Each point is reached from the start by the listed moves, each made once or not at all, plus a little noise. Is the number of moves made odd or even? Then give how often each move was made.

Moves:
(1): [ -2 -23  13   7 -17]
(2): [-24  -3  37  12 -43]
(3): [  6   1 -16 -31   2]
Start: [ -1   1 -17   4  -2]
Points:
[-25   0  20  15 -46] => odd (0, 1, 0)
[ -3 -22  -4  12 -20] => odd (1, 0, 0)
[  6   2 -32 -27  -2] => odd (0, 0, 1)
[-27 -25  32  23 -60] => even (1, 1, 0)

Moves:
(1): [ 15  12   2   5   9  -9  -7  -2   2   2   8   6 -14  12]
(2): [ -8   4  -9 -18  11   0 -10  -6  11  -2  -2  -5  -5  -4]
(3): [ 10   6  10  31  -9   1 -14   2  11  -7  -8   8   3  19]
(4): [ -9   9   1   7  -8   3   5 -10 -16  -8  -1 -12  -4  12]
(5): [-4 -4  2  6  4 22 12  3  0 25 -2  6  1 -2]
(6): [ -8 -10  -6  25  -1   5  -8  18 -10  -3 -13  12   6   3]
(7): [ 3  1 -5  4 -5  3 -3  3  9 -2  5 -7 -8 -4]
(8): [ 2  7  2  0 -8  4  5 10 -2  4 -1 -9 -1  9]
(9): [ 1 -3  4  7  8  2  8  1  2 -1 -6 -3  4 -2]
(10): [  6  -6 -19  -3   0  -1  -8  -7   5  11   1   2  17 -10]
(11): [ -4   2   0   4   7   5 -14  10   9 -27  12  -1   8   6]
Start: [  5  -7 -10   9  -5   7  -7 -11  17 -10 -13  -8   4   9]
Points:
[ 18 -16 -32  60  18  33 -28  15  37  -4  -8   7  16  13] => odd (1, 0, 0, 0, 1, 1, 1, 0, 1, 1, 1)
[ 24   5 -31  59  -3  14 -43  11  47  -8 -28  -4   5  34] => even (1, 1, 1, 0, 0, 1, 1, 1, 1, 1, 0)
[  4 -14 -37   6  13  32  -8 -20  45  23 -16 -14  13 -15] => odd (0, 1, 0, 0, 1, 0, 1, 0, 1, 1, 0)

Moves:
(1): [ 10   3  -1  18   5 -15  -1   3  11  -4  -4  -5  10  -1   1  11  -8   1
   3   4   8  -5  10   3]
(2): [ -5  20  -1   0   6  -3   2   2 -11   4   7   0  -6 -12   5  -5   7  -9
   5  13 -17  -1  -8   4]
(3): [ 0  0  2 -1  0  9  0  2 10 -1 -7 -5 -4 -4 -1 -4 -7 -4 12 17  1 -6  9  2]
(4): [ -2  14  -4  18  -6   3   1   0  -6   4 -12  13 -14 -10   0   6  -8  -9
   5  -1  15   0 -20  -2]
(5): [-5  2  9  1 -2 -3  3  5  9  5 13  0 12 -5 -3  5 -5 13 -9  4 10  8 -1 -7]
(6): [  5  -1   3   3 -12   7   0  -4   6  -6   5   7   6  -1  -7  -5   2  -2
   9   6  -1   6   2  -7]
(7): [ -2  -6  -7 -14   1  -2   3   5   6  -8  -1   9  -9  -1  -1   3  -4   2
  11   3   5   4 -11  -2]
(8): [  1  -7   0  -3  -5   7  -9   4  -5   9   8  -5   7  -8 -10   2   0  -8
   5  -3   1   0   2   6]
(9): [  4  -9 -12  -5  -8 -17  -3  -7   4   4  -9   4  11   1 -17   3  -8  -1
   1   3  -9  -6  -6  -5]
(10): [  6   3 -12 -16   5  -5  -3   8   4   7   1   2  -5  -5  -4  -1   3   6
  -7  -1   3  -8   1  -2]
(11): [ 4 12  1 -1 -3  5  0 -1  7 -1  8 -5  5  6  1  5 -5  3 -4  7  2 -1 -1 -4]
(12): [ -8  -3 -10   4   3  -9   3   2 -11   4  -3  -7  11  12   4  -8   3  -6
   3  13   2  11  -4 -12]
(13): [-8  7 -4  7  3 -3  2  8  6  3 -8 -7  4  4  8 -7  2  5 -1 -4 -3 -6 -2 13]
(14): [  3   3   4  -1  29   8 -11   0 -13   2 -19   5  16   2  17   2   1   1
   5  -2  -1  -4 -22   4]
(15): [  0  -2  -2   0  -1   8   0  -5  14   3 -11  -2   1  -5  10  -2   2  -2
   7  -1  11   6   3   1]
(16): [  2 -25  -6   6  16  -1   0   6  17  -1  -9   5  -4  11  -5  11  -5   6
 -14   1 -15   2   2   6]
(17): [ 5 -4  2  3  4  0  0 -6 -2  2  2 -6 -5  3 -4 -7  7 -4 -2 -2 -4  2 -4  4]
(18): [  0   1   1  10  -2   1  -5  -5   7  -6  -2   0   1  -8   4  -2   2 -10
   1   4  -1 -14   3  -2]
(19): [ -8  -1  -4   3   8   5  -3 -10   9   6  -1   4   2   5   2   0   7   8
  12   0  -1  -2   7  -2]
(20): [-12  -4  -3  10   0   0  -6   0   2 -14  -3  -9  -3   3 -13 -15  -3  13
  -2 -11 -14   8   8  -4]
(21): [-13   6 -12  -4  -4   4   8   2   0 -15  -5  10  -3   9  -6   4   4  -4
   5  11  12   8  -2   7]
(22): [  7   0   4 -10  -8  -2  -4   1  -7   3   3   1 -15  -1  12   2  -2   3
  -3   7   5   0  -2   6]
(23): [ -5   7   5  -5   3   7  -7  -1   2   2   4   8  -5   1  -3  -5 -11   1
  -2  -6  -4   2   1  -7]
(24): [  3 -11  -5  -1   5  10   2  -5  -4  -6   9  11   3  -7  -4   0 -12  -8
  -6   8 -12  -3  -4  -2]
Start: [-11   7  14  -9 -13   5   2  -1  -1   0 -13   3   1   6  10  -3   2   4
   6  -3   7   5  -1 -10]
Points:
[-37  26 -26 -28   8   1 -16  -2   4   4 -36  33  -2  23  -2  -9 -18  27
  19  24  28  28 -56 -37] => even (0, 0, 0, 1, 1, 0, 1, 0, 1, 1, 1, 1, 0, 1, 0, 0, 1, 0, 1, 1, 1, 1, 1, 0)
[-24   4 -12 -12 -34 -19  -3  18  -4  25 -23  11   8  -1   5   4 -19   2
  17  21  29  15 -46 -12] => even (0, 0, 0, 1, 1, 0, 1, 1, 1, 0, 0, 1, 1, 0, 0, 0, 0, 0, 0, 0, 0, 1, 0, 0)
[-40 -22 -27  23   3  28 -17 -16  33  -5 -48  28  -6  12 -31 -14 -23  -1
  13  -8 -16  17 -13   2] => even (0, 0, 0, 1, 0, 0, 0, 1, 1, 0, 0, 0, 1, 0, 1, 1, 1, 0, 1, 1, 1, 0, 1, 1)
[-36  -8 -24  10  29  45  -5  -8  31 -30 -58  43  -3  17  12  11 -22  15
  25  13   8  23 -40  -8] => even (0, 0, 0, 1, 0, 0, 1, 0, 0, 0, 1, 0, 0, 1, 1, 1, 0, 0, 1, 1, 1, 0, 0, 1)
[  3 -19 -28 -15  18   3 -20  -9  56 -23 -60  23   6  33  -1   5  -4  32
  26  20   7  15 -14  -5] => even (1, 0, 0, 0, 0, 1, 1, 0, 1, 1, 1, 0, 0, 1, 1, 1, 1, 0, 1, 1, 1, 1, 0, 0)
[  2 -32   0  -2 -18   0 -12 -20  35  -1 -28  24   3  13  -1   6  -5  10
  13  17 -16  -9   4 -14] => even (0, 0, 0, 0, 0, 1, 0, 0, 1, 0, 0, 0, 0, 0, 0, 1, 0, 1, 1, 0, 0, 1, 0, 0)
